Each row of a before or after table is a point. The points were changed in one or more steps. Then noise was added and the rows were shuffled. The steps act on columns, c1 being the first. Name the steps. A step turns or swaps two columns, mirrors them in a line or flattens them onto one, adds a multiple of one to another, or multiplies or shifts one. Angles are multiples of 10 degrees, from the lower column toward the higher: turns from -170 to 170, lines from 10 to 170 but not 90. Use the fewest steps. Two steps may share a column if one is a turn and the other turns, adds or multiplies; they go together, in the order done. Otherwise the lowest column goes first.
In the rows, 128 means zero.

Before, 14 rows:
[[101 135]
 [152  99]
 [188  64]
 [150  93]
 [124 171]
 [140 103]
 [226 110]
 [162 145]
 [226 121]
 [142  30]
 [223 138]
 [152 181]
 [107 102]
 [129 158]]
After, 14 rows:
[[126 136]
 [134 119]
 [123 147]
 [126 121]
 [130  88]
 [131 133]
 [126 125]
 [127 137]
 [132 140]
 [127 104]
 [129 119]
 [126 113]
 [124 121]
 [123 117]]
Steps: multiply c1 by 0; multiply c2 by 0.4

Before, 13 rows:
[[173 120 170 151 150 140]
 [153 148 149 109 131 130]
 [147 152 151 171 157 193]
 [ 59 159  81 109 102  78]
 [ 98  99 110 115 109 107]
 [142 162 190 175 130  93]
 [118 115 136 220 154 112]
 [148  95  88 141  80 111]
 [165 118 133 102 156 156]
 [171 161  75 116 205 191]
 [116 104 103 151 142 121]
 [140 148 107  34  96  71]
 [124 141 152 144 142 105]]
After, 13 rows:
[[161 172  94  78 195 107]
 [142 105  99 106 161 113]
 [146 178  89 192  40 117]
 [ 97 156 114  72 143  34]
 [139 133 155 102 119 146]
 [134 144 159 192  93 170]
 [ 82 113  81 112 151 136]
 [106 106 166 138  82 151]
 [111 142 153 131 110 111]
 [144 113  97 115 123 152]
 [120 115 131 158  82 101]
 [116 143 197  92 115 177]
 [152 115 131 113 112 225]]
Steps: turn c1 and c5 by -140 degrees; turn c2 and c3 by 20 degrees; swap c4 and c6

Before (8 x 11):
[[186 170  98 127 112  95 186 178 189 142 100]
 [130  97 130 139 146 100 169 162 138 121 145]
 [145 117 168 178 115 102  99 123 104 106 136]
 [113  83 175  78 126 161  99 114  86 107 149]
 [156  66 192 114 156 126 138 128 128  98 127]
 [153 162  93 119 220 129  92 196 116 152 143]
 [105  96 185 143 175 131 178 128 140 157 109]
 [135 109 191 173 138 198 196 107  67 110 140]]
After, 8 rows:
[[111 109 189 173 150 198 199 106  68 140 143]
 [128  85 174  77 135 160  98 113  86 153 149]
 [ 93 171 101 128 105  94 187 179 190  81 101]
 [123  97 127 139 147  99 168 163 138 132 143]
 [ 99 117 170 177 122 102  97 123 104 133 137]
 [ 88  67 185 113 166 126 139 130 127 132 129]
 [127 163  78 120 213 131  94 196 117  94 144]
 [163  97 176 142 186 132 177 129 139 121 109]]
Steps: turn c1 and c10 by -140 degrees; turn c3 and c5 by 10 degrees

Before (14 x 18):
[[102 169 110 169 110  96  84 103 179 153 142 101 168 112  82  81  93 126]
 [168 182 100 164 124  90  68 151  71 130 191 154 111  83  76 114 139  73]
 [143 173 120 157 126 173  60 138 130  71 111 135 155 153 104  88 139 187]
 [161 137 161  63 125 159  64 125 122 103 115 149 135 136  89 180 108 145]
 [136 161  71 166 102 110  87 179 172 141 158  91  56  84  70 189 104 183]
 [139 131  87  84 114 190  99  99 155 111 146 131  75 138 165 106  60 123]
 [ 86  87  89  59  69 147 146 141 141  86 103 174 128 114 133  89 156 146]
 [115 137 144 118 122 147 153 113 142 153 106 164  68 138 172 139 157 160]
 [121 178 166 162 124 166 138 170 152  61  79 157 143 145 172 175  84 183]
 [ 70 112 111  82 157 181 151 140 177 143  99  75  67 168 125 184 144 144]
 [151  98  92 138 153  98 120 112 141  86 145 147 139 146 112  97 127 126]
 [157  84 120  67 160  97  83 169  66 117 104 159 163 125  96  78 132 137]
 [153  99 162  68  94 118 112 141  88  83 153  83  80 146 149 179 105 131]
 [115  80 152 163 118 120 150 174 171 155 153 152  83 185 137 131  93  94]]
After, 14 rows:
[[150  96  90 141 155  94 132 111 137  82 147 154 139 148 113  99 127 146]
 [139 174 123 161 126 174  81 138 136  67 113 180 156 154 106 137 136 197]
 [ 68 112 109  74 158 178 111 138 179 146 100  70  67 169 125 185 148 106]
 [168 182 102 161 128  95 100 146  71 133 190 180 108  88  79  87 139  84]
 [163 134 156  60 127 160  92 123 127 100 112 180 130 129  86 178 108 110]
 [156  77 120  66 163  89 111 168  70 116 107 183 167 125  94  97 130 171]
 [135 160  73 168 102 106  77 184 175 141 160 123  57  82  74 211 106 130]
 [137 128  92  93 109 194 109  94 157 112 147 148  73 134 168 108  59 141]
 [122 175 168 170 121 164 149 164 149  64  79 148 145 146 168 197  87 144]
 [111  80 155 165 122 118 167 172 172 154 152 131  84 184 140 110  95 103]
 [ 89  80  91  56  76 146 175 141 139  89 106 155 129 115 129 111 157 169]
 [114 140 134 120 120 144 168 115 142 153 107 139  71 144 170 157 152 149]
 [154  99 167  68  92 120  85 139  92  90 148 101  82 149 150 170 103  97]
 [102 168 114 173 109  92  83 106 183 159 146 140 169 113  80  90  92 157]]
Steps: turn c7 and c12 by -40 degrees; turn c16 and c18 by -40 degrees

Before:
[[ 98 172 106 192  94 182 109 105 115 150  88 137  73 128 149  76  68 191
  127 178  71 116 185 135 123 133  94 168 143 109  86 194]
 [176  82 145 134 182 152 148 143 137 204 166 149  61 112 137 117 130  83
   93 109 134 108 208  95 139 107 105 145 122 154  76 129]
 [195 157 105 162  78  71  89  66 145 161  99 182  71  71 170  63 121 181
  101  98 124  95 163 136 114 143  92 128  74 128 127 134]
 [120  95 166  99 138 135 137 164 140 184  91  89 168  88  63 131  75 126
  115 148 146  91 147 113  79 149  74 121  83 155 143 185]
 [129 178 164 127  90 149 116 164 104 150 159 147 167 156 138  83  86 157
  148 149 137 168 139 126 142 145 167 104 128 108  90 166]
 [114  75  73 106 122 146 106 167 138 185 177 142  84 107 130 165 121 129
  152 158  61 152  96 192  78 129 136 110  79 126 161 125]
 [138  93  79  97  94  84 147  95  96 182 110  74 139 146 111 112 158  89
  143  84 112 108 162 178  89 171  71 153 153 130 125 100]
 [145 117 157 138 192 181 105 152 168 184 152  70 158 163  92 121 137 173
   97 161  80 134  96 112 163 172 113 198  64 178 179 160]
 [ 97 154 166 192 123 134 148 102  81 117 143 147 135 170  86 142 179 166
   80 166 132 121  96 162 193  99  97 120 157 180 173 117]
 [ 90 182  69 127 122  75 116 108  84 124 132  96 153 151  92 165 124 117
  105 137  85  57 116 176 128 125 148 129 120  85 160 127]
 [183 141  97  86 103 148 108 111 136 113 161 160 118  77  70 136  87 160
  101 114 128 171 185 154 158 190 121 151 108  79  70  92]
 [141  92 160 130  80  85 148  91 140 106 108 169 131 180 161  77  76 178
  112 121 101 105 192 133 191 180 113 102 124 170  78 132]
 [189 136  84  96 155  99  71  92 141 119 166  70  89 147 165 127 163 141
  102 105 163 136 188 115 120 148  55 134 130 188 103 164]
 [ 86  75  73  94  85 151 122  87 103 123 156 151  72 138 110  59  89 137
  115 101 106 147 122 105  83  95  92  94  77 184  70  97]]
After (14 x 32):
[[191 159 112 167  77 125  93  69  71  70 100 138  98  69 170  57 119 186
  100 102 124  92 172 135 115 121 133 126  92 123 115 108]
 [146  86 164 130  84 124 149  95  85 128 105 133 150 179 158  73  77 175
  112 122  98 104 193 133 195  61 139 101 127 174 100 126]
 [116  74  72 106 121 117 106 171 146  79 174 136  74 102 129 168 120 133
  152 153  63 158  97 191  78 164 143 118  88 126 115 106]
 [ 93 181  67 126 122 179 113 106  87 154 130 130 130 153  93 163 124 119
  107 139  85  57 114 172 130 158 127 126 121  78 119 121]
 [176  80 140 133 183 117 148 142 147  60 161 125  49 111 139 116 129  85
   90 113 134 111 212  94 134  85 123 139 125 155 169 126]
 [122  90 166  99 143 115 139 164 133 165  91  80  70  87  57 133  70 126
  115 152 147  85 144 109  79 129  69 123 124 151 103 125]
 [141  94  82  99  98 170 148  92  89 134 109  83  79 146 110 114 160  88
  142  87 111 110 160 172  88 107  66 146 136 129  89 130]
 [141 116 157 134 193  78 105 150 175 155 154  98  70 162  96 121 137 173
   95 163  78 140  96 111 159 161  91 196  90 183  74 106]
 [ 86  73  74  97  81 152 123  93 154  71 158 119 134 138 106  59  93 138
  113  94 108 149 121 104  81  86 116  96  75 185 181 100]
 [128 180 164 123  88 146 115 167 154 172 161 153 100 156 135  81  85 160
  147 149 135 167 138 128 141  86 160  99 143 104 127 141]
 [102 170 107 190  90 137 108 105 188  76  89 114 105 124 150  79  71 193
  125 178  71 119 186 135 121  86 112 168 168 105 136 157]
 [185 136  82  99 155 120  76  95  98  84 167  69 138 147 175 130 167 139
  100 107 157 136 189 123 124  96  55 137 146 188 122 141]
 [186 137  99  88 110 119 105 110 149 115 155 138 144  76  70 136  87 162
   97 112 127 172 181 152 155  54 142 151  99  78  92 112]
 [ 96 156 167 190 120 173 149  99 141 136 140 123 140 171  85 142 184 163
   76 165 136 126  92 159 194 177 114 112 146 179 140 137]]
Steps: turn c6 and c9 by 100 degrees; turn c10 and c13 by -90 degrees; flatten c12 and c27 onto the line at 50 degrees; turn c26 and c31 by -110 degrees; flatten c29 and c32 onto the line at 30 degrees

Before (13 x 64):
[[121 154 110 166 185 133  85 167 181 119 113 167 146 158 127 149 131  79
  121 138 117 126 121 134 150 112 111 141  97 168 193 117 165 124 119 113
  139  94 120 121 111 122 151 115 140 129 140 135 112 169  97 148 101 162
  180 167 182 135 157 148  61 122 128 150]
 [141 149 156  87 113 109 106 163 127 106 152  53 145  84 124 110 135 135
  191 116 142 112 178 144 111 149 120 118 133  79 113 147  95 147  99 148
   95 119 148 142 144  94 127 118 118 174 131  93 161 131  97 167 117 118
  140  94 113 131 124 140 130 167 118 125]
 [165 179 173 138 158 143 129 159 138  97 152 142 162 129 104 140 150 116
  157 127 138 100 123 143 123 149 133 109 131 136 120 106 125 124  92 121
   99 183 137  91 129 112 137 115  92 142 149 121 117 142 122 194 142  76
  165 158 128 126  81 124 156 168 127 164]
 [106 144  71 103 154 183  88 174 143 154 116 140  63 177 202 190 132  54
   86 124 130 114 108  75  94  78 139 136  74 176 127 196 161 118 134  95
  146  84 120 113  25  99 178 170 155 116 139 155  99 127 164 101  95 146
  150 151 172 130 180 113  59 103 177  39]
 [146  91 148 149 149 107 146  90 103  77 160  99  50 164  77 102 111 140
  185  93  57 130 136 186 131  79 184  74 110 117  93 111 102  75 121  85
   83 146  90 108 110  98 151 169 120 118 200 176 111  63 102  75  56 141
  143 130  98 155 178 199  91 100 196 148]
 [143 146 168  94 116 103 121 103  80  98 177 127 134 106  96 107 126 117
  142 136 138 164 214 114 121 178 150 111 149 105 106 126  93 111 131 128
   94 119  84 124 160  75  98 134 107 184 131  82 123 112  81 144 105 111
  171 111 129 102  99 142 123 155 137  86]
 [ 95 138 109  95 136 189  99 129 107 141 117 142  81 176 154 137 119 119
   78 153 106  85  84  66  83  72 128 116 105 156 129 194 169 140 172 112
  177  95 111  88  71  59 179 182 177 118 193 166 102 148 162  42  83 165
  137 141 158 154 190 183  31 110 129  84]
 [157 180 147 114 107 119  71 119 127  89 181 131 145 113 101 117 137 120
  145 144 152 103 195 124 126 133 141 164 145  90  95  97 126 121  90 140
   65 105 126 148 133  99 133 122 108 153 119 163 132 107  96 167 149 115
  198 150 123 163 112 135 113 165 120 130]
 [164 145 173 137 148 143 123 170  91 113 172 150 165 100 115 132 162  88
  181 142 150  98 163 193 136 159 131 165 122 103  90  89 137 130 111 136
   47 130 134 121 150 118 122  74 132 180 133 100 130 138  87 137 128 131
  136 148 120 128  93 144 148 175 105 117]
 [127 174 156 126 100 103 144 120  86  63 164 106 122  99 133  89 143 146
  181 149  88 123 164 146  82 159 172 121 127 107  84 137  94 103 103 151
   71 119 118 141 166 108  85 123 147 142  89  86 145 116  83 123 178  82
  157  99  96 143  97 143 110 165 139 100]
 [ 83  98 116  79  90 132 120 138  66 103 168 141  93 215 152 142 134 116
  133 116 101 166  96 123  75  76 119 115  87 166 111 190 134 135 164  68
  125 101 150  73  86  65 145 171 169  95 167 163 110  97 170 109  91 155
  141  80 117 165 185 150  45 140 148  81]
 [165 190 142 138 107 136  76 127 126 136 120 122 118 116 107 120 126 128
  141 143 119 143 171 160 138 108 141 139 116 117 142  95 152 130 114 124
   89 155 147  99 154 168 130 100 107 144 135  95  99 126 126 146 102 110
  142 151 128 133 125 137 115 164 113 117]
 [117 142 112 175 206 147  22 162 124 135 129 155 121 166 164 154 143  88
  109 163 134 126 141 100 108 153  84  96  94 124 164 122 169 152  84 101
  147 134 148  87  87 130 155 139 154 135 152 149 106 130 137 118 124 158
  121 203 161 137 161 126  89 130 106 129]]
After:
[[ 82  97 118  81 180 130 121 136  66 121 188 140  92 215 148 143 136 113
  131 116 101 167  99 121  76  78 119 119  89 168 114 186 132 138 162  68
  124  98 160  73  85  65 144 170 169  96 111 163 110  96 168 124  88 153
  141 126 162 167 184 146  45 142 144  80]
 [142 149 155  85 140 109 107 165 123 107 112  52 144  85 123 114 135 135
  191 119 145 111 177 146 112 148 120 119 133  78 113 148  99 149  98 147
   96 121 127 142 145  94 127 120 119 171 134  93 160 129  99 170 119 114
  138 126 166 131 122 141 132 169 118 123]
 [127 174 159 126 132 106 143 119  87  91 173 108 121  98 133  91 144 146
  184 147  88 123 165 143  82 159 173 121 129 106  84 136  93 102 103 151
   70 120 125 137 169 111  83 124 146 141 175  85 140 116  82 122 179  82
  158 128 226 145  96 141 112 167 137  98]
 [159 180 147 114 140 118  75 120 125 136 142 130 145 117 103 119 135 122
  147 146 152 102 197 125 128 133 140 163 146  91  96 100 126 120  95 143
   67 104 107 146 134 101 134 123 109 152 146 164 130 110  97 164 145 115
  199 126 171 161 110 135 113 163 122 130]
 [163 144 173 140 116 142 121 172  90 118 166 155 167 100 116 131 161  89
  181 140 151 100 161 194 134 160 131 162 121 105  90  92 138 132 111 136
   47 129 131 122 147 117 122  75 129 181 117  98 132 138  88 137 127 132
  136 131 152 130  92 142 150 174 104 115]
 [121 156 112 166  82 134  83 167 182 248  96 169 146 158 131 152 132  78
  122 139 117 126 124 132 149 115 112 141  98 168 193 119 167 122 122 115
  138  93 111 121 110 122 150 113 138 129  86 132 111 173  98 140  98 162
  181 129  66 138 155 148  58 122 128 150]
 [145  96 148 152 142 106 143  90 103  88 213 101  51 164  74 101 111 138
  186  92  58 131 137 184 133  76 182  75 111 115  91 109 101  76 123  87
   84 146 123 108 108  99 151 168 121 121  55 174 109  63 100  63  53 141
  142 128 208 155 176 196  95 100 196 149]
 [106 145  71 102 110 184  90 175 144 210 140 137  65 178 199 190 132  57
   84 121 128 114 111  72  95  78 140 134  76 174 127 194 160 118 135  95
  145  85 135 112  25 101 176 170 155 117 109 154  97 128 165  97  95 147
  146 125  49 129 178 112  58 102 176  38]
 [167 188 141 138 154 139  76 125 127 121 107 121 119 117 106 119 124 126
  140 146 120 144 169 159 139 108 142 139 117 117 145  92 151 131 112 125
   88 152 134  98 155 167 130  99 107 145 130  95  99 126 126 154 103 111
  143 127 120 132 123 139 116 165 113 117]
 [ 96 135 108  94 154 186  97 129 110 185 202 141  83 181 153 134 122 120
   78 155 104  83  85  64  82  70 126 114 104 156 129 193 169 144 176 112
  175  97 157  87  75  57 182 187 179 119  68 163 101 151 160  44  81 165
  139 128  85 152 191 181  34 109 128  88]
 [143 148 166  95 138 104 119 104  82 147 163 128 129 109  95 107 127 121
  143 137 139 164 212 112 122 176 152 109 148 105 106 127  97 110 132 128
   93 121  83 126 161  75 100 136 103 184 132  81 122 110  79 122 103 112
  171 129 151 102  99 142 123 159 139  88]
 [165 180 170 137 113 143 131 162 137 142  88 142 163 129 104 139 148 118
  158 127 138 101 122 142 125 149 136 107 128 137 120 109 129 124  92 120
   97 180 107  91 129 112 135 115  92 144  93 120 116 144 121 192 144  78
  167 126 154 128  81 126 155 168 128 163]
 [116 142 112 175  72 149  23 165 124 198 137 152 123 164 163 153 141  91
  110 161 134 126 137 101 111 150  84  97  94 120 164 124 168 153  83 102
  145 134 149  90  91 129 154 139 153 136  69 151 105 130 138 125 125 159
  120 127  79 137 162 125  89 127 106 126]]
Steps: turn c5 and c47 by -150 degrees; multiply c57 by 2.5; turn c10 and c57 by -120 degrees; add -1 times c52 to c11; turn c39 and c52 by 30 degrees; multiply c56 by 0
